Each row of a before or after table is a point. The points were changed in one or more steps. Then noise was added and the rows were shuffled. The steps act on columns, c1 being the first. What was done? A step turns or swaps two columns, mirrors them in a line or flattens them onto one, adds a multiple of one to another, or multiplies or shifts one. Angles are multiples of 10 degrees, from the lower column toward the higher: turns from -170 to 170, lines from 10 to 170 but not 90. Use the fewest steps. Two steps may share a column if one is a turn and the other turns, adds or multiplies; they go together, in the order done. Otherwise the lowest column goes first.
In the rows, zero is written as 100.

Before, 13 rows:
101 26 54

116 50 78

99 67 94

36 49 130

121 64 83

101 111 91

28 113 110

78 98 118

98 142 95

93 81 149

100 84 147

141 101 76

116 90 110
After (13 x 3):
120 67 106

100 76 106

100 71 106

116 88 103

100 113 96

97 142 92

101 36 110

91 73 105

38 45 111

27 110 97

116 55 107

142 104 99

78 95 101
Steps: flatten c2 and c3 onto the line at 170 degrees

Before, 12 rows:
102 135 106 108 140 134 112 106

134 144 121 103 93 77 50 147

57 117 122 74 136 124 66 103

123 112 98 71 117 95 127 107

69 105 78 115 54 59 94 118

107 87 118 119 71 86 63 142

49 120 111 127 140 87 147 69

88 64 103 124 64 63 97 114

56 80 66 90 101 101 141 150

60 102 117 134 71 93 86 45

85 99 160 53 86 150 88 132

49 120 102 129 96 72 77 161
After (12 x 8):
89 95 115 57 85 153 85 164

103 86 143 119 71 82 61 124

58 103 37 136 73 98 88 113

52 118 69 126 140 85 145 104

54 78 154 94 96 104 144 74

124 114 109 69 114 96 127 102

46 120 161 133 95 76 72 113

89 67 117 128 64 64 95 107

72 104 120 116 50 59 93 76

57 111 103 67 140 125 67 124

101 135 106 109 136 134 111 105

136 144 140 102 89 78 48 135
Steps: mirror c3 and c8 in the line at 50 degrees

Before (10 x 12):
44 149 86 137 118 67 120 138 107 88 98 71

68 182 86 139 83 76 81 100 103 107 98 83

88 85 61 75 117 89 85 91 114 103 146 82

62 188 75 165 150 66 96 98 119 94 63 79

73 57 101 95 51 70 76 120 144 106 64 126

88 107 87 36 134 69 85 119 126 135 141 75

79 71 80 79 61 58 118 90 122 121 63 84

79 165 75 163 96 62 116 109 90 111 66 137

92 124 84 57 118 92 76 120 90 82 104 81

100 79 105 108 83 106 98 136 123 123 75 76
After (10 x 12):
123 81 107 83 128 90 109 64 79 101 100 81

80 127 81 65 91 109 129 89 107 92 113 129

107 164 79 162 132 127 85 89 88 75 115 65

106 54 100 122 158 103 123 82 45 75 73 116

104 87 62 72 53 104 115 111 84 85 90 113

131 108 84 42 45 109 120 87 65 84 110 137

94 194 73 114 105 112 106 103 69 61 164 37

89 151 87 93 94 118 90 57 75 45 114 55

106 184 88 103 110 106 121 103 83 72 83 58

122 70 86 76 150 120 79 108 61 80 87 112
Steps: swap c1 and c10; turn c4 and c12 by -60 degrees; turn c5 and c11 by 120 degrees; turn c6 and c9 by 150 degrees; multiply c6 by 0.7; turn c7 and c8 by -170 degrees

Before, 9 rows:
113 64 112 148 117 131 138 132 99 116 83 122 91 69 43 79 34 98 152 91

82 138 82 67 114 90 108 118 75 89 92 147 109 81 117 45 86 81 93 116

100 100 149 107 139 89 95 88 124 81 92 103 106 121 94 106 104 126 134
 105

91 130 116 85 117 78 112 93 71 127 105 118 115 109 89 84 117 108 113 103

100 91 95 78 106 115 135 140 79 98 89 122 80 109 88 56 76 114 77 97

93 117 114 96 127 88 130 118 66 91 80 133 120 128 89 65 91 71 99 105

150 80 141 127 140 132 91 73 101 63 153 95 111 133 57 120 69 153 132 89

113 125 140 134 116 135 105 93 132 74 130 96 123 133 73 125 105 133 150
 85

102 105 112 68 137 121 96 136 79 120 67 120 119 107 86 69 110 89 119 123
After:
43 136 142 96 141 132 92 72 101 64 129 97 69 85 56 128 109 6 134 88

105 70 116 88 116 77 113 93 72 125 106 108 115 90 89 78 114 86 115 106

126 53 79 89 116 93 107 117 78 88 81 119 86 107 115 31 109 126 93 113

99 73 111 116 134 122 98 135 80 122 105 108 109 94 85 57 119 138 118 123

95 158 112 100 119 133 137 133 97 118 107 108 34 134 44 72 90 113 150 93

97 87 111 88 126 86 128 116 63 89 79 115 89 72 85 55 122 143 99 104

75 111 141 59 116 134 104 90 134 76 121 100 106 73 73 131 120 43 148 85

95 106 149 96 139 88 95 88 122 81 137 99 107 82 92 107 104 79 134 101

95 89 94 121 106 114 135 140 80 100 125 115 78 94 88 41 80 95 74 97
Steps: turn c1 and c14 by 160 degrees; turn c2 and c4 by -130 degrees; multiply c18 by 1.6; turn c11 and c18 by -130 degrees; multiply c12 by 0.4; swap c13 and c17; multiply c16 by 1.3
